Every row gives one point. Examples show where two turns around zero, p and q, send a point. Write where each new point lands after one turn and then the other. Backwards means that the second turn is done in reverse. Each puzzle has new turns, and all numbers are rounded.

Turn p:
[0.40 0.58 0.11] => [0.41 0.57 0.10]
[-0.09 -0.47 -0.17] => [-0.09 -0.49 -0.11]
[-0.24 -0.33  0.35] => [-0.33 -0.26  0.34]
[-0.07  0.22 -0.29] => [ 0.01  0.17 -0.33]
Turn q:
[-0.30  0.13 -0.12] => [-0.34 -0.01 -0.07]
[ 0.50  0.40 -0.11] => [ 0.24  0.60 -0.05]
[ 0.24 -0.81  0.10] => [ 0.59 -0.60 -0.08]
[-0.14  0.19 -0.09] => [-0.22  0.11 -0.04]
[-0.29  0.09  0.21] => [-0.27 -0.09  0.24]
Where do these land?
p, then q: [-0.18 -0.34 -0.05] => [-0.02 -0.38 -0.09]
q, then p: [-0.02  0.62 -0.35] => [-0.25  0.55 -0.37]
p, then q: [ 0.49 -0.29  0.06] => [ 0.55 -0.08  0.12]
q, then p: [-0.29  0.01  0.34] => [-0.29 -0.11  0.32]

Turn p:
[ 0.46 -0.27 -0.36 -0.56] => [ 0.15 -0.67 -0.40  0.31]
[ 0.23 -0.08  0.21  0.28] => [0.19 0.06 0.35 0.15]
[-0.05 -0.33 -0.29 -0.13] => [-0.26 -0.38 -0.05  0.03]
[0.33 0.35 0.05 0.29] => [0.21 0.36 0.07 0.37]
[-0.33  0.45  0.14  0.30] => [-0.11  0.62  0.03 -0.16]
[-0.63 -0.12  0.25 -0.18] => [-0.17  0.01  0.00 -0.69]
Turn q:
[-0.15 -0.18 -0.29  0.34] => [ 0.27 -0.04 -0.38  0.20]
[ 0.25  0.18 -0.37  0.16] => [ 0.44  0.19 -0.03 -0.16]
[-0.02 -0.09  0.44 -0.46] => [-0.51 -0.23  0.30 -0.12]
[-0.43  0.51 -0.23  0.28] => [-0.01  0.65 -0.37  0.10]
[-0.24  0.34  0.44 -0.19] => [-0.52  0.29  0.21  0.06]
[ 0.18 -0.39  0.36  0.18] => [ 0.02 -0.39  0.25  0.37]
[ 0.40 -0.37 -0.36 -0.31] => [ 0.30 -0.48  0.01 -0.45]
Where do these land?
p, then q: [ 0.06 -0.29  0.02  0.66] => [-0.38  0.11  0.26  0.55]
p, then q: [-0.02  0.30  0.06  0.44] => [-0.09  0.48  0.18  0.13]
q, then p: [ 0.47 -0.27  0.24 -0.48] => [ 0.30 -0.43  0.22 -0.51]
q, then p: [-0.46  0.12 -0.06 -0.50] => [-0.40 -0.03 -0.44 -0.35]
q, then p: [-0.04  0.14 -0.26 -0.11] => [ 0.03 -0.05 -0.31  0.06]
